Rows are points. The points of each table are mixes of a few directions, plus a little noise. Count the directions of each table, and those that both share. Where both have some left over, give the other angles between the two spaces (their principal angles), to ten degrees, smallest first.
In the rows, zero is written as 128.

First (6 x 2)
[[151  98]
 [146 104]
 [ 75 198]
 [159  87]
 [150  99]
 [ 87 182]]
Second (6 x 2)
[[ 93 174]
 [ 96 171]
 [185  53]
 [149 100]
 [102 162]
 [143 108]]
Directions: first 1, second 1, shared 1

First (7 x 6)
[[136 107  88 171 129  56]
 [ 80  82 107 154 136  95]
 [113  92 143 129  76 109]
 [ 69 138 156  87 183 225]
 [182 156  98 152 138  85]
 [180 173 116 129 148 126]
 [136 147 187  74  87 201]]
Second (7 x 6)
[[103 136 132 120 102 128]
 [ 86  48 146 132 141 143]
 [ 93  43 174 113 115 166]
 [114 155 133 107 190 188]
 [176 192 112 133  40  64]
 [124 145  87 152 186 108]
 [201 176 112 137 121  99]]
Directions: first 3, second 4, shared 3

First (11 x 11)
[[ 84  69 122 131 128 145 197 207 167 154 127]
 [122 120 127 128 128 130 137 139 133 131 128]
 [ 90  78 123 130 128 143 187 195 161 150 127]
 [ 87  72 122 131 128 144 193 203 165 152 127]
 [121 119 127 128 128 131 139 140 134 132 128]
 [195 218 137 124 128 102  23   8  69  89 130]
 [104  96 125 129 128 138 166 171 149 142 127]
 [195 218 137 124 128 102  23   8  69  89 130]
 [ 95  83 123 130 128 141 180 187 157 147 127]
 [129 129 128 128 128 128 127 127 127 127 128]
 [186 206 136 125 128 105  36  23  76  94 130]]
Second (10 x 11)
[[125 120 149 141 119 122 131 132 117 110 132]
 [125 137 108 134 177 135 134  94 111 200 113]
 [101  97  75  94  94  66 145  69 164  93  94]
 [159 171 112 133 146 168 145 132 149 152 184]
 [174 130 203 224  39  94 155  99 240 135 192]
 [152 158 183 164 115 150 126 169 144 134 166]
 [ 83 144 131 104 207 142 146 139   8 122 107]
 [143  51  45  96  86 119 118  73 157  74 128]
 [ 99 107 151 102 163 142  63 192  61 150  44]
 [119 167 123  89 134 140 116 180 130 111 121]]
Directions: first 1, second 6, shared 0; angles 80

First (8 x 18)
[[159 156  94 109  83 129 150 127  77 174 151  78 178  38 115 106 158 127]
 [ 91 146 164 176 129 101 140 149 122 132 110 137 163 158 111  97 158 150]
 [148 161  99 105  90 120 125 118  81 178 146  98 149  55 149  96 138 108]
 [147 124 102 108 176 206 185 151 159 121  94   7 108 126 116 199  95 163]
 [ 84 133 173 174 123  76 102 131 127 119 123 205 140 180 130  83 150 125]
 [ 96  71 187 147 174 117  53 107 192  94 111 211  69 160  96 143 159 107]
 [147  95 119 118 111 110 118 114 137  80 164 208 123 166 125 141 109 123]
 [153 140  83  89 138 165 150 127 127 126 126  80  94 141 181 159  58 123]]
Second (10 x 18)
[[132 136 119 114 127 132 116 120 122 144 127 118 113 110 148 123 119 113]
 [137 148 106  94 124 138  99 108 112 167 126 103  93  85 178 116 105  91]
 [109  87 172 197 135 109 187 168 160  49 132 178 199 214  28 152 173 202]
 [144 163  90  70 122 144  78  94 101 195 125  86  68  55 213 108  89  66]
 [129 129 127 126 128 129 126 127 127 131 128 126 126 125 131 127 126 126]
 [127 126 130 131 128 127 130 130 129 125 128 130 131 132 124 129 130 131]
 [119 108 149 161 131 119 156 147 143  91 130 152 162 169  81 139 149 163]
 [113  94 165 186 134 112 178 161 155  62 130 170 188 200  44 148 166 190]
 [122 115 142 150 131 122 147 141 138 103 129 144 151 156  96 136 142 152]
 [148 172  80  53 121 149  64  85  93 213 125  74  50  34 237 102  79  48]]
Directions: first 5, second 1, shared 1

First (9 x 32)
[[ 89 114 130 120 106 124 135 158 111 158 111 139 123 110  99  83 175 148
  137  98 152 146 160 140  99  87 161 138 115 137 169 135]
 [167 186  25  68 114 135 115  88 185 156 124  92 106 128 203 118 116 167
  128 187 103 105 128  96 125 177 131 108 113  98  64 100]
 [116 122 157 165 138 109 145 169 104 146 134 122 107 124  84 150 134 102
  129 101 149 148 119 155 143 113 125 143 130 140 144 159]
 [110  97 175 124 134 125 116 150 114 131 108 151 125 150 115 121 178 112
  127  75 170 141 133 158 100 108 151 131 112 123 144 142]
 [168 142  88  77 122 145 118 121 161 122 132 151 108 113 169 121 130 142
  132 141 148 119 164  74 119 126 130 136 157  98 111  94]
 [120 114 183 180 153 109 125 136 102  97 145 128 146 130  87 171 109 105
  105 118 102 130 108 149 153 118 104 135 131 168 162 144]
 [131 102 165 139 135 143 134 126 117 109 127 146 139 144 128 132 119 100
  141 113 148 129 117 131 129 131 121 128 143 111 117 132]
 [106 131 111 149 110 138 158 117 116 142 130 105 144 121 120 103  96 133
  151 155 108 128 110 135 140 141 123 120 128 126 115 136]
 [145 144 119 131 141 125 106  87 143  92 141 117 154 131 148 153  96 143
  101 166  70 105 114 114 144 150 105 115 124 151 127 109]]
Second (8 x 32)
[[142  98 137 172 168 116 142 106  99  99 129 148 156 111  95 105 141 146
  117 145  88 159  79  87 132 151 124  76 149 124 111  84]
 [128 119 127 140 142 118 135 134 104 117 114 142 137 127 113 125 151 139
  124 129 109 156 102 104 119 151 126 100 169 128 111  90]
 [117 144 120 104 109 129 123 150 130 141 116 124 114 141 141 143 138 123
  133 116 142 128 144 139 117 130 130 144 147 131 127 130]
 [141  99 137 170 167 116 142 108  98 100 127 148 155 112  96 107 142 146
  117 144  89 160  80  87 131 152 124  77 153 124 110  83]
 [109 149 113  94 103 125 124 168 119 143 101 129 109 149 142 151 156 126
  135 108 143 142 142 135 106 142 130 140 179 133 118 112]
 [127 141 129 111 109 140 118 123 158 143 143 110 115 130 147 134 100 114
  133 126 153  93 161 159 138 100 130 165  79 128 149 175]
 [113 152 117  91  97 133 119 157 138 149 116 119 106 146 150 149 135 118
  137 111 154 119 158 151 116 123 131 158 141 132 132 142]
 [147 122 145 142 129 147 119  78 178 132 178 104 132 109 139 111  60 111
  127 146 146  67 158 163 164  76 129 164   7 123 167 208]]
Directions: first 6, second 2, shared 0; angles 50, 80

First (11 x 32)
[[140 147 144 127 156 118 181  94 135 103 172  97 171  65 109  89 111 115
  140 163  97 154 101 116 141 104 132 132 118 106  97  97]
 [126 134 154 131 135 126 158 103 131 116 131 110 159  87 113 109 113 128
  144 168 117 144 120 125 143 112 141 134 114 136 110 119]
 [137 137 167 126 140 130 174  85 138  99 156  95 178  66 107  85 111 111
  145 171  90 156 110 114 138  96 115 114 104 127 105 102]
 [106 139 109 145 145 102 140 144 114 156  95 139 120 120 122 160 112 168
  143 166 179 120 131 153 164 153 219 199 146 133 107 147]
 [108 128  91 140 129 111 104 168 112 165  87 157  89 166 138 178 130 165
  127 123 186 104 143 154 144 166 194 182 155 133 131 158]
 [170 164  83 112 187 106 181 118 138  95 249  97 145  84 126  80 131  90
  107  89  73 149  73 101 112 113  98 120 148  34 101  70]
 [142 117  95 116 115 140  84 157 130 132 144 147  87 187 152 140 156 110
   97  53 120 110 134 120  91 140  73  91 143 109 161 131]
 [113  95 205 128  72 167 101  97 136 118  65 127 150 132 121 119 126 121
  146 162 115 133 162 124 121 102  79  74  82 206 152 148]
 [102  72 195 128  38 182  45 128 131 140  20 157 109 198 141 155 145 129
  133 124 140 108 191 133 103 122  61  58  88 232 187 179]
 [115 127 108 136 128 118 113 151 118 151 100 146 105 150 134 158 128 151
  128 128 164 114 138 144 139 150 169 161 143 134 130 147]
 [150 147  56 120 163 107 127 163 125 133 189 136  93 152 145 135 144 119
   98  62 127 117 104 124 111 150 127 143 168  58 128 111]]
Second (8 x 32)
[[139 153  89 144 124 137 140 137 104 176  90 114 132 124 118 150  53 200
  150 196 185 102 124 125 125 144 149 150 117 154 104 213]
 [138  90 188  64 120 128 141 116 124 125  99 152 180  63 105 157 128 142
  158 188 158 130 162 153 157 159 190 163 193 108 134 148]
 [113 158 171 179 164 106 141  44 168  97 133 129  80 160 140 112 189 106
  104  59  68 170 101 152 156 126 112 145  88 161 113  57]
 [154 137 138  60 120 124 108 182 136 133 168 153 153 135 144  62 156  67
  121  97 136 136 162 132 103 135  79  74 160  89 124 134]
 [119  58 170 111 122 138 130  90 133  73 136 129 143  87 112 183 166 111
  125 116  79 133 123 122 141 120 154 143 164  98 176  62]
 [160 129  88 148 129 156 136  94 121 129 138 101 109 135 124 168  86 174
  118 123 111 106  92 100  96 130  82 115 117 123 141 158]
 [ 89 174  60 219 135 117 117 157 123 145 130 102  73 196 150 100 117 126
  109  97 123 124  98 110 119  90 110 119  44 174 109 114]
 [113 123 121  98 110 119 111 203 115 144 129 143 154 125 133  93 131  96
  139 148 164 123 162 130 128 121 149 115 142 117 123 139]]
Directions: first 3, second 5, shared 1; angles 70, 90

First (10 x 32)
[[135 170 160 110 119 116 103 106 142 151 100 137 149 124  77 172 149 100
  142 132 151 110 165  87 152 112 137 162 170 106 107 127]
 [123 124 127 149 137 118 153 123 106 106 143 116 119 112 149 103 107 129
  140 129 106 130 128 149 117 144 143 117 113 145 140 129]
 [128 126 139 135 129 123 134 143 108 103 141 132 116 113 140 105 116 123
  121 117 101 127 117 137 120 171 107 116 119 126 124 134]
 [133 120 126 116 121 122  92 126 135 150 121 139 141 141 127 144 148 119
  127 114 149 122 122 134 127 121 115 140 140 127  99 107]
 [141  77 102 125 148 130 102 121 152 168 119 113 111 171 142 147 149 155
  123 146 162 135 102 117 117  67 154 120 141 161 148  98]
 [123 170 157 134 122 116 147 119 109 104 128 131 136  95 108 124 114 104
  143 125 105 118 158 121 139 161 130 139 134 111 121 146]
 [138  92  99 101 134 164 108 147 180 169 109 128 112 180 116 157 156 168
   90 152 166 144 100  85 136  68 122 116 137 124 158 129]
 [128 107 121 131 133 144 145 159 123 105 142 129 102 128 146 100 115 147
  100 129 102 140 100 127 120 157 102  99 107 126 149 145]
 [118 148 136 148 126 115 157 116 102 101 141 122 135  99 138 107 105 114
  151 122 105 125 146 155 124 153 141 130 113 133 125 135]
 [114 146 114 131 111 132 141 120 123 124 136 133 158 116 137 121 120 120
  143 114 132 130 143 168 129 128 129 140 106 121 109 130]]
Second (11 x 32)
[[137 119 127 130 135 125 135 132 122 104 139 121 123 116 134 120 109 125
  123 125 111 138 127 130 115 147 121 121 124 130 137 139]
 [124 133 128 127 125 130 125 126 131 140 123 131 131 134 125 133 137 129
  130 130 136 123 128 127 134 118 132 131 130 127 123 122]
 [137 119 127 130 135 125 135 132 122 104 139 121 123 116 134 119 109 125
  123 125 111 138 127 130 115 147 121 121 124 130 137 139]
 [ 84 174 131 120  94 142  92 108 157 249  73 161 152 190  98 171 222 141
  151 144 212  79 132 117 191  34 165 162 146 117  82  72]
 [144 111 127 131 140 123 141 135 118  84 148 116 119 105 139 112  94 123
  120 122  97 146 127 132 105 162 115 116 122 132 145 148]
 [147 108 127 132 143 122 144 137 115  75 152 114 118 101 141 109  87 122
  118 121  91 150 126 133 100 169 112 113 120 133 148 153]
 [109 149 129 124 113 134 112 119 141 182 104 142 139 156 115 147 170 134
  138 135 166 106 130 123 156  86 144 143 136 123 108 103]
 [134 121 128 129 133 126 133 131 124 110 136 123 125 119 132 122 114 126
  125 126 116 135 127 130 119 142 123 123 125 130 135 136]
 [134 121 128 129 133 126 133 131 124 111 136 123 124 119 132 122 115 126
  125 126 116 135 127 130 119 141 123 123 126 130 135 136]
 [143 112 127 131 140 123 140 135 118  86 147 117 120 107 138 113  95 124
  120 123  99 145 127 132 106 161 115 116 122 132 144 147]
 [115 141 129 126 118 132 118 122 136 163 112 137 135 146 119 141 156 132
  135 133 153 114 129 125 146 100 139 138 133 125 115 112]]
Directions: first 5, second 1, shared 0; angles 30

First (8 x 32)
[[166 125 146 121 123 132 146 137 131 136 125 131  65 162 139 129 110 187
  143  91 132 123  96 109  84 167 119 133 119 177 117 139]
 [149 126 138 124 125 130 138 133 129 132 126 130  94 147 135 129 118 160
  136 108 130 125 111 117 103 150 123 131 123 155 122 134]
 [119 129 124 130 129 127 124 126 127 126 129 127 142 120 125 128 132 115
  124 136 127 129 135 133 138 119 130 127 130 117 131 125]
 [ 93 131 111 134 133 124 111 119 126 121 131 125 186  96 118 127 144  74
  114 162 124 133 158 146 169  91 137 124 136  82 138 118]
 [201 122 164 115 119 136 163 145 133 143 122 133   7 194 150 130  94 241
  157  58 136 117  66  90  42 204 110 136 111 223 107 149]
 [ 60 134  95 140 136 120  95 112 123 114 133 123 242  66 107 126 160  22
  100 194 120 138 185 163 209  57 145 120 145  39 148 109]
 [119 129 124 130 129 127 124 126 127 126 129 127 144 120 125 128 132 114
  124 137 127 129 136 133 139 119 130 127 130 116 131 125]
 [118 129 124 130 129 127 123 126 127 126 129 127 144 119 125 128 132 113
  124 137 127 130 136 133 140 118 130 127 130 115 131 125]]
Second (8 x 32)
[[135 110 150 175 123 138  99 159 135 142 120 121 113 125 136 123 155 115
  153 135 114  67 118 132  93 103  96 135  80 157  97 124]
 [118 115 111 100 142 112 129 100 104 170 132 119 152 156 132 119 109 122
   96 147 161 192 104 135 145 146 124 154 138  76  90 148]
 [133 116 145 122 129 117 178 167 140  76 152 156  99  50 140 115 123 121
  153 117 110  69 129 137 137 117 120 114 164 146 156 159]
 [160 148 146 123 112 139 166 151 153  71 131 148  65 108 129 138 118 179
  161  79 101  84 138 108 104 148 144  97 148 200 184 122]
 [105 134  64 118 106 123  94  72 136 175 112  84 193 181  90 134 125  94
   67 111 139 160 167 105 138 118 149 132  70  77 116  64]
 [137 127 129 125 126 129 131 127 129 133 126 127 115 141 129 129 123 143
  128 118 130 130 121 122 117 139 127 130 123 138 124 129]
 [125 156 123  75 143 123 163 102 113 100 139 149 129 127 130 138  99 159
  118 133 143 208 128 132 169 164 165 119 205 109 170 149]
 [110 119 154 186 141 145  63 146 114 157 112 120 156 136 139 129 171  92
  148 187 125 115 119 154 122  89 100 144  94 122  87 128]]
Directions: first 1, second 5, shared 1

First (11 x 32)
[[130 129 126 128 128 130 127 127 128 127 127 129 129 127 126 126 127 128
  127 129 126 127 127 129 129 128 127 128 128 128 128 129]
 [ 81 114 146 118 137 107 166 145 131 157 152 110 123 141 153 154 146 131
  154 108 174 147 144  80 131 142 158 129 136 133 122 107]
 [246 163  82 150 106 181  29  86 120  56  68 174 139  97  68  65  83 120
   64 176  12  79  89 249 120  92  54 125 109 117 144 180]
 [191 147 104 140 116 156  75 105 124  90  97 152 134 112  95  95 104 123
   94 154  66 102 107 192 125 109  89 126 118 122 136 156]
 [144 133 121 131 125 135 115 122 127 118 120 135 130 124 120 119 121 127
  119 134 113 122 123 144 127 123 118 127 126 126 130 135]
 [ 85 116 144 120 136 109 165 144 130 156 150 111 124 139 150 151 144 131
  151 110 171 146 143  84 131 140 155 130 135 132 123 109]
 [ 76 112 148 117 138 105 172 147 132 160 155 108 124 142 155 156 149 132
  156 106 179 150 145  75 132 144 161 129 136 133 121 105]
 [ 14  94 172 106 150  77 224 169 135 198 186  83 118 158 186 189 172 136
  190  81 240 175 166  11 136 164 201 131 146 139 113  78]
 [155 137 117 133 123 140 104 119 126 111 114 139 130 121 114 114 118 126
  113 139 101 116 119 156 126 119 111 127 123 125 131 140]
 [162 138 114 135 122 144  98 115 125 106 112 142 131 119 110 109 114 125
  109 143  93 114 116 164 126 118 106 127 122 125 133 143]
 [123 126 129 127 129 127 131 130 129 131 130 126 128 129 129 130 130 128
  131 126 132 130 129 123 129 129 131 128 128 128 127 126]]
Second (10 x 32)
[[125 134 149  99 117 100 159 147 129 154 126 133 122 127 139 153 136 129
  156 126 175 143 139  89 126 130 156 144 138 114 129 128]
 [146  99 141 131 114 131 122 113 121 120 131 119 103 126 110 115 128 121
  137 154 129 143 125 134 110 128 126 116 131 157 125 145]
 [127 109  95 188 157 137 140 140 106 135 155 152 126 149 106 104 140 166
  126 117 105 132 123 113 128 162  69 101 109 126  84 106]
 [149 135 160 101  93 114 156 120 132 120 135 107 101 120 124 128 142 116
  168 151 167 149 150 127 112 112 179 142 128 145 125 143]
 [161 199 158  84  83 114 167 128 131  97 143  90 137 120 120 124 157 119
  169 145 156 124 163 150 110  90 188 167 105 116 139 134]
 [ 94  70 163 150 119 130 169 106 113 115 199  54  90 151 114 107 168 125
  169 148 156 167 153 113  94 142 154  98 117 203 108 120]
 [ 73 141  88 119 181 138  64 148 153 159  70 171 190 120 180 171  78 119
   47  71  86  79  86 125 183 132  90 134 157  73 173 111]
 [139 149  94 109 162 136  47 153 115 145  65 177 207 122 125 149  79 128
   40 115  59  70  66 134 146 125  32 135 144  58 193 138]
 [133 130 113 176 125 155 141 102 127  88 167 104 105 134 111  85 150 138
  142 132 104 132 151 170 122 128 136 111  99 164  88 116]
 [133 114 121 123 128 124 114 124 153 147  88 171  99 110 151 144 102 119
  126 121 143 138 122 124 151 131 150 130 153 126 116 139]]
Directions: first 1, second 6, shared 1

First (8 x 32)
[[140 131 138 115 104 124 186 159 104 148 116 146 151 127 119 103 150 152
  106 109 109 115  94  94 117 163 136 102 146 132 143 133]
 [ 78 153  94 164 166 249 181 176  54 170 154  62 238  65 103 142 122 176
  100 115 139 187 117 194  95 161 209 106 156 182 117 201]
 [125  90 139 122 118  46 114  99 158  96 123 152  64 172 134 137 117 101
  133 101 128  74 144  96 170  85  80 148 120 104 134 108]
 [116 119 118 141 157 115  40  78 171  94 142 112  79 139 144 162  98  87
  162 154 152 137 177 165 149  74 104 167 100 115 109 112]
 [ 89 130 108 153 150 185 172 157  80 150 145  90 189  99 110 139 121 157
  106 102 135 148 122 160 120 140 172 116 149 161 124 177]
 [190 144 156  91  90  87 107 120 166 126 102 178  89 146 146  93 155 114
  144 165 108 118 110  80 113 151  96 121 113  98 139  74]
 [191 113 168  82  73  14 111 104 185 104  94 205  40 184 149  94 151  98
  142 137 103  69 115  43 146 125  56 131 111  78 148  57]
 [ 95 144 102 156 167 204 112 132 105 138 151  78 174  91 121 153 111 137
  130 141 149 177 146 191 113 124 169 134 129 155 110 163]]
Second (9 x 32)
[[ 95 136 151 142 128 142 144 157 111 128 158 133 180 134 149 137 119 126
  112  71 143 100 106  99 111 144 110  98 154 152 146 145]
 [149 133 135 126 124 122 135 132 139 123 113 138 108 128 114 113 129 125
  137 142 119 132 126 123 127 133 133 138 121 121 124 111]
 [134  86  28  89 148 109  49  26 136 147 104  68  61 105 130 165 146 138
  136 230 130 190 202 236 184  58 155 179  72  81  91 147]
 [ 43 115 113 140 142 152 112 125  85 143 189  99 217 126 191 183 117 131
   94  54 168 102 127 133 127 114 101  84 160 160 147 190]
 [ 70 117 112 133 138 143 111 119  98 140 164 103 182 123 171 168 121 130
  105  85 156 116 133 140 130 112 114 102 145 144 140 171]
 [224 151 170 124 108 105 166 153 175 107  67 174  44 136  57  57 137 123
  164 186  83 142 111  98 117 161 151 164 107 104 114  54]
 [118 151 186 151 116 140 172 185 119 119 149 159 176 140 133 112 118 122
  120  62 128  87  85  65  96 167 110  94 164 158 152 122]
 [165 102  62  97 137 106  78  56 150 134  86  97  44 112 104 132 146 134
  148 230 113 184 179 204 168  84 157 182  76  81  92 117]
 [155 160 196 148 112 131 185 194 138 112 122 176 141 143 104  84 120 121
  135  87 112  97  82  58  94 177 121 110 153 148 144  93]]
Directions: first 3, second 2, shared 0; angles 40, 50

First (10 x 32)
[[ 84 177 154 161 124 154 152 116 151 147 143 102 112  92 149 143 144 144
  180 127  94 124 102 165 142 125 116 122 128 130 143  82]
 [122 112 147 140 136 127 123 120 121 123 146 124 127 146 139  99 142 143
  121 135 163 131 137 116 124 114  99 125 112 149 128 139]
 [186 115  73 105 117 114 105 174 118  95  80 141 164 112  92 162 102 101
  104 114 118 118 120 123 131 157 152 125 151  96 125 141]
 [157 110 107 107 124 121 129 135 118 133  94 143 135 138 115 138 121 108
  117 138 118 131 135 130 123 132 141 146 131 112 112 137]
 [164  78 128 114 132 118 124 123 100 134  98 147 135 174 123 103 139 119
  105 157 156 138 153 117 113 112 106 159 108 133 100 157]
 [132 136 115 128 126 126 119 142 132 112 130 125 136 112 120 140 118 127
  124 112 127 121 119 123 132 140 137 113 139 122 138 127]
 [ 86 177 139 142 124 143 146 119 154 142 150 112 110  92 139 150 124 136
  162 112  89 123 106 149 139 136 147 114 142 123 147  93]
 [142 115 126 143 131 125 108 145 119 100 134 121 145 129 126 114 135 138
  117 125 163 123 127 116 130 127  99 114 121 139 135 138]
 [139 117 111 109 131 113 115 133 125 117 133 140 132 135 117 128 110 119
  100 115 136 128 137 105 124 137 153 119 137 125 130 149]
 [ 67 143 180 134 138 140 162  71 140 178 169 124  82 150 162 102 145 144
  150 145 117 142 142 135 121 101 129 143 111 151 123 116]]
Second (11 x 32)
[[135 111 131 127 132 123 122 126 119 124 129 132 131 143 128 114 132 130
  117 134 147 130 137 118 123 122 117 132 120 136 122 141]
 [130 124 128 128 128 127 127 127 126 127 128 129 128 132 128 124 129 129
  126 130 133 129 130 125 127 127 125 129 127 130 127 131]
 [133 116 131 127 130 125 124 126 122 125 129 131 130 139 129 118 131 130
  120 133 141 130 135 122 124 123 121 129 122 133 124 137]
 [107 176 119 131 118 140 143 134 151 138 125 118 121  83 126 168 116 122
  160 111  75 120 101 156 140 147 159 119 150 107 141  92]
 [138 105 132 126 133 122 121 126 117 124 130 133 131 149 128 109 133 131
  113 136 154 132 141 115 122 119 113 132 117 138 122 145]
 [ 80 236 106 135 106 157 162 141 182 149 122 103 112  27 125 218 100 116
  200  88   7 112  67 190 156 170 198 107 179  81 160  47]
 [143  96 135 125 134 120 118 124 112 122 130 136 133 159 129 100 136 132
  106 140 165 133 146 109 120 115 107 135 112 142 119 152]
 [130 123 129 128 129 127 127 128 126 127 128 129 129 133 129 124 129 129
  125 130 134 129 130 125 126 126 125 129 125 131 126 132]
 [146  90 136 125 136 118 116 124 109 120 131 137 133 164 129  96 137 132
  102 142 172 134 149 106 118 113 103 135 110 144 116 156]
 [129 127 128 128 128 128 128 128 127 128 127 128 128 129 128 127 128 128
  127 128 129 128 129 128 128 128 127 128 127 129 128 128]
 [138 105 132 126 133 122 122 125 117 123 129 133 131 149 128 108 134 130
  113 136 154 132 140 115 122 119 114 133 117 138 121 145]]
Directions: first 4, second 1, shared 1

First (9 x 32)
[[121 117 129 130 134 136 132 143 131 113 129 120 131 105 139 121 113 118
  138 104 115 130 122 128 137 132 123 137 126 118 139 135]
 [135 139 125 127 121 120 124 112 125 141 127 137 124 152 115 135 142 137
  119 152 140 125 133 129 118 124 134 119 132 138 118 121]
 [116 106 133 132 141 144 135 155 134 103 131 111 134  83 151 113 101 111
  146  85 104 132 117 127 147 135 118 145 122 109 148 141]
 [144 156 122 122 112 106 118  91 119 165 125 151 121 191  96 147 166 153
  103 188 162 121 145 130 103 117 142 104 136 154 100 110]
 [141 150 123 124 115 111 120 100 122 154 126 145 123 173 104 143 155 146
  110 170 152 123 141 128 110 121 139 110 134 148 107 114]
 [ 94  72 140 139 161 170 149 202 144  58 134  84 144   7 190  88  55  81
  174  14  63 140  96 124 176 147 101 174 112  77 181 163]
 [ 97  75 138 137 160 167 146 198 144  63 135  87 143  15 186  90  60  84
  172  20  67 138  98 124 173 145 102 172 113  80 178 159]
 [156 175 118 120 100  93 112  67 115 186 123 165 115 227  76 162 189 167
   89 224 183 119 154 132  88 112 150  89 142 171  83  99]
 [147 161 121 121 109 105 117  85 119 168 124 154 119 198  92 150 169 156
  101 195 166 121 148 129 101 118 143 102 137 158  97 108]]
Second (8 x 32)
[[145 127 170 135 120 127 139 110 112 130 124  91 123 180 149 124 119 162
  110 148 156  92 115 113 145 107 146 123  77 104 127 108]
 [154 131 143 159 144 135 138 100 141 114 153 101 120 147 133 119  93 147
  136  79 157  98 138 123 145  64 162 152  88  85 126 101]
 [152 104 108 152 140 135 121 104 128 142 151 104 136 155  76 132 123 156
  143 144 177 109 117 143 150  89 181 160  81  79 113  98]
 [124 110  92 176 149 133 131 114 142 132 148 153 116 116 124 135  93 111
  153  66 123 135 147 134 132  92 153 160 154 143 137 132]
 [148 130 100 144 146 129 115 123 125 160 120 150 128 146 107 162 142 136
  127 135 143 132 121 111 148 141 133 129 129 135 131 133]
 [197 223  76  96 190 136  84 148 175 148 119 186 144  77  81 189 187 117
  124  77 134 160 143  78 151 170  64 103 151 107 126 144]
 [ 31  93 176  76  52 108 153 174  83 109  82 134 122 109 206  86 138  88
  103 208  43 158 116 154  68 214  73  79 197 229 143 174]
 [ 74 107 158  85  82 122 143 151 117  89 126 104 136  94 149  76 127 107
  127 167  91 141 125 169  85 147 113 117 147 142 121 134]]
Directions: first 1, second 5, shared 0; angles 50
